Each point is reached from the start by the listed moves, each made once or not at all, plus a little noise. Say if it took an odd or an even number of moves. Then give how often each move was made.
(in the rows, 128 means zero)

Moves:
(1): [161 134 122 100 140]
(2): [104 158 129 132 117]
(3): [132 136 145 134 142]
Start: [128 149 133 108 147]
Points:
[165 164 142  84 165] -> even (1, 0, 1)
[161 158 128  79 159] -> odd (1, 0, 0)
[141 196 145  91 160] -> odd (1, 1, 1)

Moves:
(1): [176 142 111 138 125 124  97 164 136 173 138 112]
(2): [128 153 136 115 143 146 128 122 149 136 105 117]
(3): [145 119 173 136 132 162 104 131 123  83  94 129]
(4): [125 155 126 158 107 105 122 143 149 127 142 126]
(5): [112 139 119 142 169 146 100 146 132 143 130 147]
(6): [122 122 114 139 124 165 136 135 104 129 121  99]
(7): [140 137 137 118 132 110 144 160 117 129 117 124]
(8): [117 119 161 101 111 139 122 151 129 117 139 123]
(9): [137 129 137 128 149 143 153 121 138 113 146 119]
(10): [118  93 151 143 144 149 141 137 146 124 119 120]
(11): [116 142 144 138 132 127 127 103 100 145 148 129]
Start: [124 147  98 130 127 130 118 134 128  94 142 151]
Points:
[179 240 157 179 192 170  67 199 150 122 136 133] -> even (1, 1, 1, 1, 1, 0, 1, 0, 1, 0, 1)
[163 196 136 163 206 247  65 162 114 119 128 110] -> odd (1, 1, 1, 0, 1, 1, 0, 0, 1, 0, 1)
[124 145 100 130 126 131 118 135 127  95 142 149] -> even (0, 0, 0, 0, 0, 0, 0, 0, 0, 0, 0)
[129 149  94 131 122 149 143 173  92  99 124 118] -> even (0, 0, 0, 0, 0, 1, 1, 0, 0, 0, 0)
[ 65 148 145 181 146 194 100 181 120 114 172 128] -> even (0, 0, 0, 1, 1, 1, 0, 1, 0, 1, 1)
[ 98 149 134 157 191 149 116 169 109 124 144 161] -> even (0, 0, 0, 0, 1, 0, 1, 0, 0, 1, 1)

Moves:
(1): [145 135 146 154 133 142 153 133 113 116 148 130 132 126 114 140 129 120
 121 142 144]
(2): [127 140 113 133 147 114 123 112 123 124 137 120 129 123 132 128 128 138
 118 121 113]
(3): [134 131 148 109 114 150 138 129 110 126 119 128 115 104 111 128 136 133
 109 105 134]
(4): [125 128 134 149 114 117 120 126 134 127 143 128 138 139 131 129 134 141
 124 119 131]
(5): [135 129 146 135 148 124 131 152 118 141 127 131 118 120 163 150 143 143
 108 123 136]
(6): [131 119 119 138 144 162 118 127 144 144 127 119 137 138 118 130 123 137
 114 125 136]
(7): [131 137 114 137 134 144 136 130 119 134 127 141 127 135 119 130 140 143
 129 128 129]
(8): [138 134 137 114 124 138 115 135 113 112 123 120 131 128 123 130 155 126
 120 149 123]
(9): [151 134 124 125 128 128 129 135 146 133 126 127 132 149 119 136 131 130
 128 126 113]
(10): [141 133 129 123 117 136 113 143 122 143 144 138 123 138 140 122 115 129
 143 145 136]
(11): [124 106 131 107 141 129 137 119 133 126 139 136 128 134 134 122 118 124
 110 128 134]
(12): [124 136 132 140 141 127 107 108 144 109 130 138 116 140 123 131 133 112
 131 117 160]
(13): [127 132 136 119 140 129 146 117 121 141 108 132 165 131 126 124 119 116
 131 127 126]
(14): [120 125 129 129 113 129 125 120 133 143 126 134 127 142 128 121 135 110
 119 139 128]
(15): [127 131 120 126 126 133 135 120 129 139 119 120 121 131 145 138 125 138
 128 120 129]
(16): [108 120 126 122 134 122 124 124 133 122 151 112 135 122 112 147 131 128
 121 130 137]
(17): [132 102 108 115 141 128 126 113 122 128 136 123 142 113 120 125 145 123
 149 116 136]
(18): [140 129 127 126 128 121 116 120 119 133 117 125 126 136 124 132 126 138
 125 136 135]
(19): [140 128 138 126 136 131 123 121 119 125 133 127 114 147 115 135 131 131
 145 123 112]
(20): [132 129 152 138 145 142 127 117 146 151 132 136 138 118 118 107 132 143
 125 144 121]
Start: [144 129 131 125 128 144 129 132 149 114 118 154 137 113 108 138 130 126
 143 143 127]
Points:
[173 136 195 151 167 201  75 110 160 167 154 148 110 138 101 180 151 188
 110 124 184] -> odd (0, 0, 1, 1, 1, 1, 0, 0, 0, 1, 0, 1, 0, 0, 1, 1, 0, 1, 1, 1)
[200 134 124 115 156 153 106 123 107 156 160 137 121 133 101 202 179 208
 133 100 130] -> even (0, 1, 1, 1, 1, 0, 1, 0, 1, 1, 0, 0, 0, 0, 1, 1, 1, 1, 1, 0)
[154 102 126 138 218 161  96 101 161 162 149 123 167  88 100 161 163 177
 109 143 142] -> odd (0, 1, 0, 0, 1, 1, 0, 0, 0, 0, 0, 0, 0, 0, 0, 1, 1, 1, 0, 1)
[216 141 172 157 207 226 156 122 125 157 135 151 205  98  65 158 212 184
  81 134 132] -> even (1, 1, 1, 1, 1, 1, 1, 1, 1, 0, 0, 0, 1, 0, 0, 0, 1, 0, 0, 1)
[232 118 179 110 224 235 153  91 109 173 124 163 176 136  50 155 201 161
  75 156 128] -> odd (1, 1, 1, 0, 1, 1, 1, 1, 1, 0, 1, 0, 1, 1, 0, 0, 1, 1, 1, 1)
[174 132 128 132 202 189  94  80 115 161 143 143 151 136  94 195 169 184
 126  86 183] -> even (0, 1, 1, 1, 1, 1, 1, 0, 0, 1, 0, 1, 1, 0, 1, 1, 1, 1, 1, 0)
[211 102 163 140 204 193  97 102 149 174 199 131 159 166  98 184 184 177
  92 183 142] -> even (1, 1, 0, 1, 1, 1, 0, 1, 1, 1, 1, 0, 0, 1, 1, 1, 1, 1, 1, 1)
[200 143 162 125 177 230 104  61 125 159 123 152 173 117  64 130 166 125
 113 169 183] -> odd (1, 1, 1, 0, 0, 1, 0, 1, 0, 1, 0, 1, 1, 1, 1, 0, 1, 1, 0, 1)
[196 156 203 150 167 187 105 131 159 143 170 159 114 164 100 187 181 126
 123 194 153] -> odd (1, 0, 0, 0, 1, 0, 0, 1, 1, 1, 0, 1, 0, 1, 1, 1, 0, 0, 1, 1)
[168 104 173 165 239 214 128  77 144 122 201 160 140 108  54 177 188 177
  84 100 186] -> odd (1, 1, 1, 1, 1, 1, 1, 0, 0, 0, 1, 1, 0, 0, 0, 1, 1, 0, 1, 1)

Moves:
(1): [113 108 117 132 117 131 132 151 129 114 123 137 121 138 144 143 117 118
 147 162 125 114 137 132 130]
(2): [106 127 142 122 126 146 129 124 148 118 111 108 133 128 119 133 139 134
 135 139 128 131 118 127 122]
(3): [133 111 113 132 128 140 111 103 151 147 137 150 136 116 123 138 101 108
 127 144 143 112 119 104 146]
(4): [ 89  97 139 101 104 117 134 108 126 127 119 123 141 123 122 133 141 171
 117 114 130 125 114 144 141]
(5): [107 122 120 130 111 122 119 130 123 150 128 128 137 140 111 112 121 111
 130 117 121 134 146 127 127]
(6): [130 110 115 123 157 136 129 124 123 130 102 151 116 137 133 109 140 128
 122 118 143 133 129 128 119]
(7): [127 120 147 136 113 127 128 142 121 121 130 135 135 108 127 121 124 106
 139 105 129 145 139 122 131]
(8): [139 117 133 132 131 130 128 123 134 130 130 132 136 115 110 122 118 115
 114 136 132 120 127 140 120]
(9): [120 123 124 107 142 138 117 142 140 132 127 110 133 122 128 103 121 131
 152 118 129 138 134 146 105]
(10): [140 124 123 131 102 121 111 133 101 133 115 120 140 120 138 121 128 129
 142 128 103 143 127 108 127]
(11): [129 110 134 125 127 113 143 113 132 133 148 122 129 133 137 135 128 109
 116 131 131 131 110 133 162]
(12): [121 125 128 120 138 124 120 126 142 107 128 136 137 137 135 128 140 125
 122 107 121 130 115 141 135]
(13): [114 129 123 107 121 110 123 109  99 137 140 131 125 125 119 137 126 131
 130 132 141 137 132 122 125]
(14): [124 140 134 135 138 118 114 121 119 132 133 116 142 126 139 133 121 124
 111 119 134 118 132 125 137]
(15): [117 120 141 129 138 127 122 152 120 139 126 131 143 144 156 151 145 131
 101 119 132 136 134 122 130]
(16): [106 124 112 125 126 121 125 130 124 132 130 118 122 123 135 141 124 128
 111 127 125 129 118 114 126]
(17): [133 135 122 112 131 124 137 122 124 139 136 138 136 112 125 133 135 117
 119 119 118 119 122 127 122]
(18): [140 129 132 124 124 138 145 125 119 120 140 113 139 131 122 137 130 139
 130 125 133 132 125 117 118]
(19): [128 126 133 116 127 130 118 141 138 128 137 120 132 121 126 125 139 110
 120 131 135 115 131 119 145]
(20): [138 125 135 136 135 152 133 118 108 121 148 122 110 118 128 131 134 129
 124 125 121 115 130 128 132]
(21): [120 128 130 131 129 120 125 124 127 133 130 121 134 121 117 128 131 131
 149 137 116 124 135 126 124]
(22): [118 127 134 131 148 118 119 142 122 137 122 136 132 135 126 113 120 117
 126 113 133 119 113 121 128]
(23): [ 99 130 119 129 120 125 124 120 138 131 133 122 146 127 142 107 140 128
 122 143 129 123 131 111 123]
(24): [118 159 119 122 128 141 125 125 113 143 142 126 144 121 123 126 129 135
 124 142 134 120 117 154 128]
Start: [119 134 115 126 141 150 128 157 142 127 123 140 140 145 126 129 113 135
 129 137 114 135 107 136 129]
Points:
[ 82  69 120  83 171 181  98  88 140 173 170 101 176 115  75 108 100  73
 126 146 156 112 111 111 147] -> odd (0, 1, 1, 0, 1, 1, 0, 1, 1, 0, 1, 0, 1, 1, 0, 0, 0, 1, 1, 1, 1, 0, 0, 0)
[ 15  49  87  57 111 104  60  89 123 202 132 120 217 120 124  75 113 111
 132 131 132 128 111  91 172] -> even (0, 0, 1, 1, 1, 1, 0, 0, 1, 1, 1, 0, 1, 1, 0, 0, 0, 0, 1, 0, 1, 0, 1, 0)
[110  73 114  88 120 171 106 166 151 130 161 144 172  99 101 132  62  68
 163 167 158 126 126 114 126] -> even (1, 0, 1, 0, 0, 0, 1, 1, 1, 0, 0, 0, 1, 0, 0, 0, 0, 1, 1, 0, 0, 0, 0, 0)
[ 53 156 136  75 149 193  92 164  88 165 174  66 196 142 121 135 138 131
 107 125 139 131 128 142 118] -> even (0, 1, 0, 0, 1, 0, 0, 0, 1, 0, 0, 0, 1, 1, 1, 0, 0, 1, 1, 1, 0, 0, 0, 1)
[108  78  75  76 152 142  93 152 112 139 124 191 173 135 138 135 108  77
 133 139 128 110  78  77 141] -> even (1, 0, 1, 0, 0, 1, 0, 0, 0, 1, 0, 1, 1, 0, 0, 0, 1, 1, 1, 0, 0, 1, 0, 0)
[ 36  68 135  92 156 108 106  76 108 196 188 148 214 106 133 156 115 112
  49 130 138  75  71 105 182] -> even (0, 0, 1, 1, 0, 0, 0, 1, 0, 0, 1, 0, 1, 1, 1, 0, 1, 0, 0, 1, 1, 1, 1, 0)
[ 20  54 127  72 130 124  93 102 103 156 185 115 194 119 116 129  78  99
 100  50 139 136  70 115 178] -> odd (0, 0, 1, 1, 1, 0, 1, 0, 1, 0, 1, 1, 1, 1, 0, 1, 0, 1, 0, 1, 0, 1, 0, 0)
[ 30 121  72  92 171 127  75 118 167 205 178 137 233 116 126  85  75  48
  67 118 127  92  53 144 150] -> even (0, 0, 1, 0, 1, 0, 0, 1, 1, 0, 1, 1, 0, 1, 0, 1, 1, 0, 0, 0, 0, 1, 1, 1)
[ 71  60  79  49 150 158 104 106  70 175 131 146 162  99 117 119 105 155
 120  91 126 129  63  88 111] -> odd (0, 0, 1, 1, 0, 1, 0, 0, 1, 1, 0, 0, 1, 0, 0, 1, 1, 1, 0, 1, 0, 1, 0, 0)
[  7  32 126  46  94 137 114 179 147 141 130  77 234 131 130 156 148 115
 113 128  72 138  78 139 142] -> odd (1, 1, 0, 1, 1, 0, 0, 1, 1, 1, 1, 1, 0, 0, 1, 1, 1, 1, 1, 0, 1, 0, 0, 0)

Moves:
(1): [126 110 127 135 121 143 136 147 128 111 130  99 121 118 137 127 134 132
 133 123 119 150 138 132 121 138]
(2): [130 118 135 134 137 136 113 150 127 109 123 146 119 108 133 117 116 115
 111 106 129 123 118 102 113 119]
(3): [132 125 136 129 120 136 130 116 139 124 128 122 146 122 121 118 129 135
 130 117 136 132 133 149 140 120]
(4): [135 145 114 120 150 115 143 113 143 127 139 127 126 122 125 143 132 147
 151 118 103 128 127 131 115 103]
(5): [131 127 133 130 139 136 112 160 134 108 123 136 126 143 148 132 126 120
 150 157 116 103 121 156 120 128]
(6): [130 134 129 151 138 106 127 132 114 128 133 138 139 130 137 137 127 125
 128 123 117 117 132 141 124 120]
(7): [122 142 130 129 123 128 124 123 136 139 136 110 111 115 127 117 124 117
 137 130 117 121 116 125 126 129]
(8): [141 119 148 138 127 136 139 107 147 120 158 110 134 140 123 141 115 129
 121 153 134 116 142 125 118 151]
(9): [112 134 130 131 124 135 122 147 127 137 120 117 134 114 145 137 101 103
 128 125 146 134  97 108 119 115]
(10): [118 140 144 153 111 124 122 146 128 124 130 142 122 143 128 125 114 128
 135 100 139 109 129 120 127 124]
(11): [104 111 144 122 116 131 133 115 131 155 120 132 105 140 105 124 123 123
 138 131 141 129 116 126 111 131]
(12): [134 118  97 129 142 150 139 131 122 142 137 129 123 128 127 128 153 110
 111 136 128 135 129 103 124 127]
(13): [112 130 150 125 139 112 158 118 166 130 105 120 144 133 115 137 130 121
 107 106 145 135 138 118  86 135]
(14): [133 134 120 115 131 131 137 119 123 148 118 121 111 118 135 138 129 132
 141 102 130 135 133 124 105 134]
(15): [141 137 148 120 125 113 125 101 113 112 138 149 117 130 120 121 137  87
 105 151 119 118  94 130 148 137]
(16): [127 116 150 148 141 114 142 131 145 126 131 126 133 129 127 131 133 142
 117 119 161 111 141 129 133 135]
(17): [121 121 134 135 132 136 109 142 139 141 120 138 134 121 119 137 128 129
 143 126 133 149 138 124 153 135]
(18): [131 131 105 119 138 102 131 124 125 107 129 122 132 139 133 106 120 117
 141 110 124 118 140 128 123 107]
(19): [121 110 132 121 133 133 168 116 137 137 120 149 111 133 149  99 139 133
 100 149 142 126 146 105 127 135]
(20): [120 142 141 114 112 137 124 132 118 149 151 122 118 133 111 113 135 124
 143 126 139 140 144 116 116 129]
(21): [130 133 121 124 120 124 129 138 106 134 125 139 111 124 103 137 118 129
 133 142 118 113 142 158 132 126]
(22): [115 130 132 109 134 120 120 119 151 138 129 149 140 135 146 123 135 122
 115 129 134 143 127 173 153 127]
(23): [109 121 129 110 129 127 138 127 128 144 139 141 137 130 126 130 129 128
 127 126 125 113 125 123 139 144]
(24): [119 137 114 133 135 122 136 138 114 115 128 158 122 113 122 145 130 132
 141 131 140 125 133 124 120 134]
Start: [150 136 104 101 138 123 130 123 118 116 124 153 116 128 111 121 102 152
 115 139 140 142 149 140 135  93]
Points:
[ 88 139  67  60 139 136 139 182  70 153 145 197  71 140  78 123  82  84
 176 173 164  98 142 131  85  82] -> odd (0, 0, 0, 0, 1, 0, 0, 0, 1, 0, 1, 1, 0, 0, 0, 0, 0, 1, 0, 1, 1, 0, 1, 1)
[ 88 101 117 117 202 148 226 157 205 135 116 170 114  48 121 124 115 134
  87  86 201 160 165  50  86  99] -> odd (1, 1, 1, 1, 0, 0, 1, 0, 1, 0, 0, 1, 1, 0, 0, 1, 1, 0, 1, 0, 0, 0, 1, 1)
[162 127 105  90 170 128 137 118 126  82 159 174  80 130  85 120  63  59
 126 174 124  82 100 149  90  49] -> odd (0, 1, 1, 1, 1, 0, 0, 1, 1, 0, 1, 1, 0, 0, 1, 0, 0, 1, 0, 0, 1, 0, 0, 0)
[105  73 152  99 172 161 203 180 175 150 116 135  51 128 103 105  84  90
 114 131 226 139 213  75  16 118] -> odd (1, 1, 0, 0, 1, 0, 0, 1, 1, 0, 1, 1, 1, 1, 0, 1, 1, 1, 1, 1, 1, 0, 0, 0)
[106 181 134  86 128  70 192  97 153 167 117 181  92 144 110  64  97 128
 118  64 173 123 221 189  86  71] -> odd (0, 0, 1, 0, 0, 1, 1, 0, 0, 1, 0, 0, 1, 1, 0, 0, 0, 1, 1, 1, 1, 1, 0, 0)
[106 113 141  61 169 125 168  95 150 168 132 249  76 113  49 165 108  71
  76 143 183 139 148 133  99 158] -> even (0, 1, 0, 0, 0, 0, 0, 1, 0, 0, 1, 1, 1, 1, 1, 0, 1, 0, 0, 0, 1, 1, 1, 1)
[130 144  87  57 195  90 204  84 152 116 110 228  68  97 138  72 137  59
  45 108 168 141 143  90  80  94] -> even (0, 1, 0, 0, 0, 0, 1, 0, 0, 0, 0, 1, 1, 1, 1, 0, 0, 1, 1, 0, 0, 1, 0, 1)
[133  98 207 123 121 135 184 128 136  94 191 186  73 141 113  76 101 114
  54 140 195  98 174  70 125 152] -> odd (1, 1, 0, 0, 0, 0, 0, 1, 0, 1, 0, 0, 0, 0, 1, 1, 0, 0, 1, 1, 0, 0, 1, 0)
[ 89 128 169 168 141 113 180 131 152 177 131 183  65 117 124 144  57 135
 135 120 232 106 165  81  90 130] -> odd (0, 0, 0, 0, 0, 1, 1, 1, 1, 1, 1, 0, 0, 1, 0, 1, 1, 0, 1, 0, 0, 0, 0, 1)
[134 124  70 124 167 167 167 203  89 112 109 179  53  57 161 119  91  97
 122 145 142 119 152 132  68  83] -> even (1, 1, 1, 0, 1, 1, 1, 0, 1, 0, 0, 1, 0, 1, 0, 0, 0, 0, 1, 0, 1, 0, 0, 1)

Moves:
(1): [117  99 120 133 139 134 125 125 133 118 127 124 145 123 129 133 126 114
 132 128 132 136 125 126 125 135 142]
(2): [134 129 130 138 137 129 130 116 118 122 134 126 132 121 126 133 123 134
 129 132 136 134 133 138 117 122 122]
(3): [133 149 127 147 138 127 132 116 138 136 112 122 133 132 139 142 131 136
 118 137 118 137 121 132 140 137 119]
(4): [154 141 146 113 125 122 117 118 141 129 121 141 123 130 132 155 119 126
 145 144 118 124 128 126 130 141 108]
(5): [131 120 130 132 127 115 137 136 141 124 130 131 120 125 119 122 123 106
 131 107 121 114 128  99 141 136 135]
(6): [140 127 121 113 125 127 107 116 128 147 139 136 126 149 133 103 119 133
 126 116 135 142 116 122 124 114 135]
(7): [131 128 123 129 122 134 121 129 131 132 145 141 137 138 128 119 134 131
 136 135 115 118 115 109 126 121 117]
(8): [134 128 131 127 133 128 114 133 138 123 145 123 144 129 136 118 138 132
 120 116 130 140 123 133 113 119 127]
(9): [130 147 126 121 114 114  88 110 126 144 123 134 156 142 132 111 130 140
 124 116 155 138 103 116 110 114 147]
(10): [145 145 145 128 143 128 155 134 121 119 109 118 135 134 116 144 127 138
 138 141 114 130 136 143 138 135 121]
(11): [127 128 119 125 145 131 133 126 120 142 121 120 138 119 134 125 140 141
 127 133 136 133 128 150 112 125 112]
(12): [127 117  99 135 131 122 132 124 132  98 128 118 120 114 125 122 127 119
 122 129 134 123 148 109 129 131 149]
(13): [134 131 134 119 124 118 103 122 118 138 140 125 131 146 125 129 123 127
 122 126 129 120 123 137 116 137 127]
(14): [136 126 127 116 134 136 128 135 133 128 130 148 119 118 117 135 124 128
 124 129 116 127 123 106 127 138 152]
(15): [139 127 129 123 118 136 129 116 131 134 142 124 136 136 136 124 134 118
 135 128 132 120 128 126 130 143 132]
(16): [133 116 114 128 132 132 126 132 110 123 124 122 132 125 133 118 139 133
 110 141 148 146 131 123 120 118 121]
(17): [123 137 126 130 139 135 129 136 123 129 123 125 127 120 135 124 115  97
 134 137 133 128 137 120 137 121 145]
(18): [136 118 130 119 133 137 118 108 124 137 119 144 147 139 122 130 127 137
 109 119 129 129 139 128 117 113 132]
(19): [129 110 119 130 139 118 137 133 136 125 142 139 133 139 148 111 129 127
 106 134 141 145 128 107  88 110 147]
(20): [126 139 124 118 125 135 119 123 126 132 127 132 125 145 131 137 124 129
 136 119 135 129 121 130 128 130 122]
(21): [124 125 127 136 140 131 140 134 135 112 123 117 143 111 144 123 128 152
 118 139 151 116 136 125 125 130 122]
(22): [117 119 118 149 123 114 120 134 129 147 143 133 126 133 107 138 128 137
 141 134 142 124 150  96 142 136 147]
(23): [126 123 111 129 128 129 142 141 150 119 130 122 136 114 123 121 113 116
 118 129 141 125 133 120 135 129 134]
(24): [102 125 101 138 149 107 161 141 115 101 136 134 138 103 127 134 139 122
 113 130 140 128 147 125 144 118 130]
Start: [144 138 119 139 133 125 154 146 133 128 132 111 122 127 117 126 127 139
 106 133 143 135 127 140 133 122 117]
Points:
[153 112  55 146 135  94  84 137 153 115 154 105 192 144 105  86 119 157
  49  98 249 130 153  48 100 108 172] -> odd (0, 0, 0, 0, 1, 0, 0, 1, 1, 0, 0, 1, 1, 0, 0, 1, 0, 1, 0, 1, 1, 1, 1, 0)
[127 134  79 151 155  98 147 148 115 139 180 111 155 129 128 105 117 127
 100 145 209 118 167  96 157 124 158] -> odd (0, 0, 0, 0, 0, 1, 0, 0, 0, 0, 0, 0, 1, 0, 1, 0, 1, 0, 0, 0, 1, 1, 0, 1)
[143 152  55 193 203 101 213 148 119 100 137 119 148  86  84 166 150 173
 102 180 143 137 177  96 157 136 137] -> odd (0, 1, 1, 0, 0, 0, 1, 0, 0, 1, 1, 1, 0, 1, 0, 0, 0, 0, 0, 0, 0, 1, 0, 1)
[173 110  58 162 199  68 148 137 140  95 163 111 172 150 127 136 132 148
  63 171 187 194 167  83 107 121 156] -> even (1, 0, 1, 1, 0, 1, 0, 1, 0, 1, 0, 1, 1, 0, 0, 1, 0, 0, 1, 0, 0, 1, 0, 1)
[194 123  92 106 175 148 130 141 154 130 200 131 184 174 136  93  92  98
  96 138 168 165 106  88  73 112 175] -> odd (1, 1, 0, 0, 0, 1, 1, 1, 0, 1, 0, 0, 1, 1, 1, 0, 1, 0, 1, 1, 0, 0, 1, 0)
[156 154  94 119 131 130  99 138 166 141 150 138 189 155 117  85 106 101
  89  86 178 133 103  70 115  79 151] -> even (0, 0, 0, 0, 1, 0, 1, 1, 1, 0, 0, 0, 0, 0, 0, 0, 1, 1, 0, 1, 0, 0, 1, 0)
[195 158  90 175 178  90 184 136 181 100 144  92 147 135 129 160  80 108
 107 176 195 111 185  54 136 169 154] -> even (0, 1, 1, 1, 1, 0, 0, 0, 0, 1, 0, 1, 1, 0, 1, 0, 1, 0, 1, 1, 1, 1, 1, 0)
[142 134  53 154 151  89 173 168 178  84 176 116 132  94 108 142 105  59
 122 125 188 111 190  44 182 147 166] -> even (0, 0, 0, 1, 1, 0, 0, 1, 0, 0, 0, 1, 0, 0, 1, 0, 1, 0, 0, 1, 0, 1, 1, 1)
[131 128  45 179 198  71 179 149 152 137 172 113 167 130 136 109 112 164
  57 131 233 146 155  84 109 112 132] -> even (0, 1, 1, 0, 1, 1, 0, 0, 0, 0, 1, 0, 1, 0, 0, 0, 0, 0, 1, 1, 1, 1, 1, 1)
[148 159  99 168 196  98 201 163 129  95 155 136 161 119 129 163 114 151
 122 199 189 130 180  79 128 106 118] -> even (0, 1, 0, 1, 0, 0, 1, 0, 0, 1, 0, 0, 0, 0, 0, 0, 1, 0, 1, 1, 1, 1, 0, 1)
[211 126  91 162 212  92 173 136 187 106 140 119 180 112 107 154 107 174
  54 159 179 136 183  66  83 143 152] -> odd (0, 1, 1, 1, 1, 0, 0, 1, 0, 1, 1, 1, 1, 1, 0, 0, 0, 1, 1, 0, 1, 1, 1, 0)
[186 134 127 106 163 144 119 139 135 138 163 111 162 157 121 112 110 102
 112 130 139 153 115 128 119 141 173] -> even (1, 0, 0, 0, 0, 1, 0, 1, 0, 1, 0, 0, 1, 1, 1, 0, 1, 0, 0, 0, 0, 0, 0, 0)
